Each row is a point. The last column is the point's height on a tilted bowl or saddle (a function of degree 2), plus a little noise. Along how many of its main directions does it bend up, bend down or stay straight?
In the rows, 128 means zero.

Points:
[[129 125  74 134]
 [120 116 173 130]
 [127 198 106 197]
 [ 76 163  70 126]
 [214 118 176  65]
 [161 181 121 169]
 [217 102 168  73]
 [148 211  90 219]
 [119 185 213  98]
 [117  90 148 160]
 [116 109 138 148]
 [131 178 129 168]
 [120 147 105 148]
 [150 151 134 144]
 [135 130 154 136]
 [125  85 194 140]
 [164 103 190 111]]
Directions: 1 up, 2 down, 0 straight

Points, 26 rows:
[[186 170 107  70 190]
 [ 89  64  88  98 158]
 [183 151  96 160 163]
 [ 76 115  61 144 179]
 [191 105  72 158 202]
 [172 128 103 143 166]
 [ 95  74 197  85 183]
 [173  81 158 133 170]
 [146 181  75 207 143]
 [182 185 133 179 125]
 [140 140 208 128 157]
 [114  91 170 166 146]
 [115 122  82  77 134]
 [152 172 102 114 165]
 [164 103 148  76 171]
 [153 187 153 143 149]
 [107 198  99  90 162]
 [158 180 119  99 168]
 [181 139  81 163 173]
 [128 199 159  99 174]
 [180 113  84 138 188]
 [183 118 168  54 189]
 [127 155 160 100 157]
 [146 128 167 146 139]
 [136 138 120  99 151]
 [100 162 149 217 117]]
Directions: 3 up, 1 down, 0 straight

Points, 46 rows:
[[141 141 151  96 106 136 116]
 [ 58  85 149 169 131 128  50]
 [151 143 137 154 180 196 118]
 [172 146 183  67 115 202 107]
 [134 174 171  87  74 135 130]
 [186 175 125 133 198 114  81]
 [124 119  82 158 180 144 131]
 [104  77  40  72 148 185 146]
 [167 147 186 129 172 149 118]
 [132 194 141 204  96  95  58]
 [ 62 214  70 153 139  76  17]
 [131 150  92 113 136 143 108]
 [153 139 183 159 236 202 143]
 [163 102 118 146 154 142  99]
 [133  90 179 139 129  90 101]
 [105 173 124 119 127 151  90]
 [173 185 110  69 110 145  82]
 [116 187 128 121  61 248  84]
 [150  40  80 113 109 172 104]
 [205 138 126 174 126 103  76]
 [218 118 163 181 106 131  50]
 [179 179 164  50 145 161  79]
 [116 108  40 139  26 168 169]
 [ 56 140 128 113 155 136  63]
 [144 146 127 157  62 136  78]
 [163  95 177  57  33 196 147]
 [125 116  92 148 148  85 112]
 [ 97 109 106 121 129 114 102]
 [108  77 162 166 139  68  81]
 [129 148 112 116  83 114 109]
 [ 95 136 133 185 187 121 123]
 [151 152 100  82 121 161 105]
 [198 179 152 179 153 135  98]
 [112 122  64 129 147 159 133]
 [ 88 134 164  96 140 117 103]
 [ 76  77 152 145 137  69  63]
 [157  37  30 150 165 133 145]
 [ 88 153  31 200 132 199 176]
 [107 148 161 118 100  67 115]
 [109 148 102 147  84 134  94]
 [ 98 109 131 193 118  96  82]
 [134 167 149 102  68 125 113]
 [146 126 114 122 136 147 105]
 [118 146 124 122 183 124  96]
 [178  84  50 128 108 139 135]
 [115  98 103 102  87 127 124]]
Directions: 2 up, 3 down, 1 straight

Points:
[[129 145  42 132 163 166 129]
 [132  50 101 156 129 190 205]
 [166 141 146 128  96 136 131]
 [126 117 221 122  48  82  87]
 [153  91 214 104 160 159 150]
 [131 103 170 101  71 108 129]
 [123 103 148 217 163 185 219]
 [118 127 161 131  92 125 121]
 [184  92 146 149  71 150 136]
 [151 126 187 131  89 131 106]
 [147 114 182 105 172 143 144]
 [114 129 121  80 168 199 207]
 [168 158 122 157 186 193 187]
 [131  42 122  82 135 137 113]
 [135 129  97 152 108 110 156]
 [ 75  53 140  96 183 137 115]
 [ 65 115 111 113 192 131 123]
 [133 125 171  83 119 119 149]
 [132 185 156 113 161  85 149]
 [ 91  76 128  80 166 135 121]
 [178 104 203 129 120  91  99]
 [122 150 158 124 125 156 137]
 [113 137 212 174 218 120  59]
 [ 70 246 159 113 204  99 149]
 [123  95 133 128 174 108 109]
 [114 206 104 210  78 157 208]
 [127 167 171 172  91 149 110]
 [177 117 111 113 135 138 125]
 [ 80 189 173 106 179 148 150]
 [142 109 225 154 196 185 149]
 [142  72 135 150 123  90 135]
 [110  74 167 122  77 153 134]
 [103 112 127  56 125 154 163]
 [ 97 189 171 132 130 142 118]
 [ 79 162 189  53  68 112 174]
 [130  98 135 130 162  77 121]
 [101 127 100 131 137 116 140]
 [ 99 150  97 126 103  54 210]
 [176 133 170 134 129 120 116]
 [145 169  88 106 118 134 144]
 [132 151 185  59 208 119 233]
 [ 96 213 179 145  70 142  96]
 [155 137  67 123 130 140 124]
 [190 209  61 127 186 185 169]
 [157 120 100 186  97 102 183]
 [194  74 142 218 220 184 189]
 [176 123 120 102 147 134 133]]
Directions: 2 up, 1 down, 3 straight

Points (63 x 9):
[[113 114 132  97 115 178 148 207 166]
 [ 79 187 145 132 135 118 128 153 147]
 [106 132 130 120 121  69 188  74 157]
 [117 134 134 160 103 112  69 181 160]
 [147 113 100 144  95 184  60 129 160]
 [ 88  96 129  88  35 134 131 184 159]
 [104 121 132 100  93 159 165 221 164]
 [181 141 154 156  93 100 170  58 172]
 [ 48 151  98 131 152  78 165 163 151]
 [158  91 129 132  35  68 114 146 168]
 [108 146 120 168 149 174 125 117 150]
 [ 77 179 146 161 142  48 101 149 175]
 [150 163 124 128 185  94 194  87 157]
 [152  73 100 103 124 131 121  77 151]
 [152 155 138 171 198  88 154 201 138]
 [131 140 149  98  61  77 114 139 159]
 [141 138 147 104 170  74 204 115 156]
 [ 89 249 114 182  91 193  97  35 229]
 [161 119 122  88 130 190 133 146 169]
 [ 95 104 151 130 106 116 120  62 145]
 [128 141 140  90 209 151 142 123 166]
 [129 142 145 169 100  76 108  57 163]
 [180 144 114 120  77 108 145  73 148]
 [161 174 107 110 176 151 115 106 155]
 [103 178  97 133  81  58 123 114 169]
 [190  44 192 156  68  79 135 125 203]
 [156 151 156 177  81 143  96 132 160]
 [188  98 110 146  89 187  75 121 162]
 [ 93 134 142 235 143 108 129 138 148]
 [ 40  95 151 177 134 179 155 120 101]
 [119  59  56  96 151 129  95 144 177]
 [108 123 184 140 104 119 132 143 139]
 [177 179 139 126 158 125 143 149 147]
 [ 30 151 163  99 110 155 115  53 160]
 [125 120 135 118 117 125 107 189 148]
 [ 93  89 118 139  80  90 135 123 140]
 [113  98 139 106 173 187  70 158 189]
 [164 213 160 162 118  91  98 162 175]
 [112 101 148 138 204 146 183 179 139]
 [129 197 130 110  34 142  94 132 163]
 [167 107  83 126 139  75 105 109 133]
 [131 105 122 122 128 179 118 197 163]
 [ 70  47 160  25 101 103 169  74 207]
 [150 148 101 139  81  65  85 113 148]
 [ 54  78 141 135  66  74 111  96 153]
 [115  97 143 200 119 140 111 165 147]
 [123 150 118  87 131  75 130 136 148]
 [144 172  93  56 143 172  85  87 176]
 [ 88 148 201  71 105 135 132 154 171]
 [114  63 132 139 201  67 119 145 155]
 [120 120  62 114  56  99 163 127 164]
 [113  91 174 129 178 123  80 124 168]
 [176 174 144 112  74 127 123 192 172]
 [120 135 163 162 120  53 116  87 163]
 [202 169 142 120 168  73 174 141 146]
 [160 185  98 180 197 178 185 208 189]
 [113 175 109 145 184 115  59 133 171]
 [133  55 122 169 210 179  90  93 207]
 [ 66 165  34 139 141 188 116 148 201]
 [153 116 138 124 162 136 129 195 148]
 [115 127 204  96 148 106  61  92 199]
 [113 136 146 125 127  88 169 129 138]
 [116 176 178  97 164 150 147 131 166]]
Directions: 6 up, 1 down, 1 straight

Points (68 x 9):
[[ 98  91 183 139 129 150 140 111 138]
 [179  83 146 127 108 104 133 122 120]
 [158 131 155 218  26 131 137  85  52]
 [109 113  92 151 180 134 145 143 114]
 [145 159 116 155  78 211 152 142 108]
 [106 116 134  91  60  24 115 140  32]
 [179 128 125 207 162 146 162 105 112]
 [155 100 105  49 116 153 125 156  95]
 [ 96  96  76 163  99 164 171 145 102]
 [104 146 121 104  89  81 119 168  93]
 [191  76 140  95 178 171 149  73 140]
 [103 163 159 142 118 143 155 191 129]
 [125 123  59 103 161  67 119 164  71]
 [117 124 188 164  82 159 129 107 127]
 [157 187 217 155 121 165 111 100 103]
 [106 174 111 124 125 168  63 139  99]
 [131 162 162 152 138 161 125  98 123]
 [166 140 147 116  89  99 155 123 105]
 [130 103 140 175 187 179  63 160 130]
 [126  97 185  99 111  98 158 182 104]
 [225 130 173 152 162 109 182  57 135]
 [106 120 151 115 169 123 126 137 118]
 [134  68  99 147 128 137 102 183 161]
 [125 175 135 194  92 146 122   7 115]
 [129 197 119 151 137 183 120 127  92]
 [162 164 149 149 158  97  61 214  99]
 [138 151 148 166 175 168  65  81 112]
 [ 96 160 113  96 154 126  80 132  88]
 [ 49 166 111 140 137 167 173 164  86]
 [185 118 168 164 135 212 141 130  97]
 [148  72 157 176 158 210 102  25 135]
 [177 117 146  82 159 155 148  96 114]
 [115  86 118 101 159  44 198 166  44]
 [136 141 148  81 107 146 153 118 111]
 [161  98 162 165  59 135  88 211 154]
 [ 73  55 120 100 160 182 205  86 113]
 [109 162  92  48 153 148  78 106  63]
 [ 64 215 149 131 146 121  60  94  75]
 [145 138 167 117 120 138 111 174 127]
 [152 109 175 168 121 162 158 141 124]
 [132 144 171  96 120 118 143  61 139]
 [103  78  53 189  76 205 132 168 126]
 [ 97  52  76  69  61  86 170  99   7]
 [ 87 117 140  74 143  99 180 134  81]
 [133  85 188 115  92 116 171 182 116]
 [103 102 110 116 138 164 140 141 121]
 [104 188 137  68 157  80 105 103  91]
 [ 60 160 143 185 130  82 174 196  74]
 [116 140 121 167  92 238 156 147 113]
 [168 163  93 127 168 188 110  89  98]
 [119 102 121  84 157 150 144 124 112]
 [128  58 156 137 141 137  91  90 150]
 [161 189 115 121 111  76 101 137 106]
 [116 166 144 142 134 124 129  99 128]
 [107 130 104 168  24 130 212 180  91]
 [110 129 103 184 133 164 152 105 112]
 [136 147 128 101 103 148 116 165 125]
 [118  57  45 181  90 126 132 136 103]
 [109 182 147 139 172  98 153 154  87]
 [123 135 184  83 151  83 108 137  98]
 [117  69  74 155 215 128 119 172 152]
 [150  73 152  67  97 163  97 201 140]
 [108  66 101 124 137  73 105 155 112]
 [ 97 144  87 129 119 146 103  96 101]
 [211  97 185 163  24 108 126 138  52]
 [174 133 169 121 193 199 102 167  88]
 [117 126  85  72 163  63  84  97  96]
 [112 129 176 166 135 145 105  70 133]]
Directions: 2 up, 5 down, 1 straight

Points (71 x 9):
[[107 153 102  94 123  62  91 120 142]
 [134  75 115 127  63 136 117 109 157]
 [220 129  92 168  96 137 194 152 200]
 [159 158 161  87 143 166 158  77 165]
 [ 88 127  54 162 120 158 200 114 142]
 [167 105 123 141 139 135 150 113 156]
 [123 129 188 156 112 201 129  99 145]
 [154 161  24  96 149  91 168 155 196]
 [ 95 143 143 170 107 101  81 132 114]
 [ 95  95 129  99 174  72 120 145 165]
 [210 110 142 132 106 125 128 187 189]
 [ 82 140 115 119 120 109 115 153 119]
 [203 116  80  73 108 132 114 105 181]
 [163 124  87 167  96 117 109 116 155]
 [ 98 198 182 101 114 112 146 121 120]
 [ 97 172 183 183 122 157 141 180 107]
 [125 113 161 124 146 126 169 188 152]
 [196 124 118 153 213 174 129 149 189]
 [153 115 151  68  87 119 153 114 160]
 [ 94  78 155 144 107 122 147 145 134]
 [ 96 128 147  22 195  84 106 136 212]
 [141 130 113 143  55  50 131 150 141]
 [ 95 168 185  85 116 119 147 149 137]
 [142  56 175  84 159 153 148  78 197]
 [181 133 188 182 110 130 216 105 175]
 [118 115 139  89 148 130 172 104 151]
 [ 60  63 103 133  79 120 135 129 145]
 [ 61 148  81 180 174  90 128 147 113]
 [130  97  52  73 125  90 122 139 183]
 [166  80 155 154  80  82 145  81 170]
 [109  79 109 196 125 166 135 156 132]
 [115 147 167 153 144 152 125 178 129]
 [150 157  93  99 129 107  94 139 153]
 [201 108 117 127 153  81  55  72 204]
 [106  77 105 134 131 177  94 186 151]
 [120  88 169  79 177 166 157  58 189]
 [114 151 136 166 161  95  40 132 155]
 [159 126 104  91 117  79 114 148 161]
 [127 111 129 136 173 129 124 119 144]
 [228 140 157  59 171 155 190  98 223]
 [152 194 126 101 120  81 153 175 148]
 [108 106  82 126  96 162 133 174 139]
 [137 100 164 180 121 140 143  97 142]
 [ 77 150 164 135  58 155  92 145 119]
 [185 204 131 199 108 145 155 167 153]
 [122 188 175 116 138 122 114 112 131]
 [124 144 146  55 148 117 115 124 162]
 [158  92 120 126 100 181 149  60 169]
 [105 128 129 130 159 125 120 133 129]
 [111  74 101 138  82 203 180 103 158]
 [139 153 141  71 199 169 149 104 175]
 [207 151 122 120 186 173  98 132 192]
 [181 145  74 170 146 173 155 129 163]
 [123 124  80  86 108  85  88 106 159]
 [ 40 145 158 164 165 106 114 168 101]
 [121 122 150  98 154 102 108 167 158]
 [106 175 115 184 146 130 218 158 115]
 [153  99 106 139  89 115 146 136 151]
 [141 160 137  46 127 134 126 141 165]
 [140 126  61 167  97 187 184 185 156]
 [138  48 111 126  70  75 102  73 190]
 [155 108 175 103 161  70  49  77 197]
 [ 73  99 156 159 162 107 125 208 137]
 [132 126 144 106 111  86 141 161 141]
 [128  89  69 132  80 155 168 114 163]
 [133  87 104 170 138 146 135 155 143]
 [128 127  78   7  97 155 187 137 200]
 [151 114 116  92 129  73 184 103 169]
 [173 110 166 158 189 123 130 122 177]
 [189 142 102  95 142 138 143  97 167]
 [104 148 122  23 166 146 143  98 182]]
Directions: 6 up, 0 down, 2 straight
